Each point is reached from the start by the listed moves, each made once or not at all, plus a little noise. Say if it took an odd or an even number of moves. Then give how often each move was made.
In the rows, zero is written as 128.

Moves:
(1): [ 89 172]
(2): [ 91 115]
Start: [128 129]
Points:
[ 52 159] => even (1, 1)
[131 127] => even (0, 0)
[ 91 120] => odd (0, 1)

Moves:
(1): [167 114 155  91 143 133]
(2): [146 159  96  66 139 162]
(3): [ 92 161 127  81 167 115]
(4): [101  95 137 108 142 154]
(5): [122 105 110 115 125 118]
(6): [110 132 125 111  57 126]
Start: [122 114 130 160 140 137]
Points:
[102  95 102 128  54 118] => even (0, 0, 0, 0, 1, 1)
[110 112 103  69 159 207] => even (0, 1, 0, 1, 0, 0)
[132  44 144  84 164 158] => odd (1, 0, 0, 1, 1, 0)
[172 133 125  48  97 173] => odd (1, 1, 0, 0, 0, 1)

Moves:
(1): [116 146  85  96 124 107 123 131  81 142]
(2): [102 129 122 102 121 119 142 154 150  84]
(3): [107 153 104 120 142 134 140 115 151 180]
(4): [ 71 151  92 152 148 119 115 109 135 155]
(5): [122 126 138 116 116 128 129  98 105 132]
(6): [123 139 170 117 116  97 139 160 107 117]
(7): [139 161 153 132  98 140 127 139 132 137]
(8): [157 137 146 128 149 136 142 122 120 113]
(9): [104 103 100 125 168 154  90 127 121 134]
Start: [118 110 117 151 135 143 166 144 119 139]
Points:
[ 61 163  89 156 177 148 179  74 117 206] => even (0, 0, 1, 1, 1, 0, 0, 1, 0)
[104 163 151 129 165 169 172 164 110 187] => odd (0, 0, 1, 0, 0, 1, 1, 1, 1)
[ 43 164  79 131 141  85 160 162  59 170] => odd (1, 0, 0, 1, 0, 1, 0, 0, 0)
[110 131 180 101 125 110 207 163  88  75] => even (0, 1, 0, 0, 1, 1, 0, 1, 0)
[ 50 182  42 120 175 130 176  79  73 223] => odd (1, 0, 1, 1, 1, 0, 0, 1, 0)
[139 128 180 138 145 119 192 170  89 114] => even (0, 0, 0, 0, 0, 1, 0, 1, 0)
[ 34 184  57 122 110 113 160 165 105 143] => even (1, 1, 0, 1, 0, 0, 1, 0, 0)
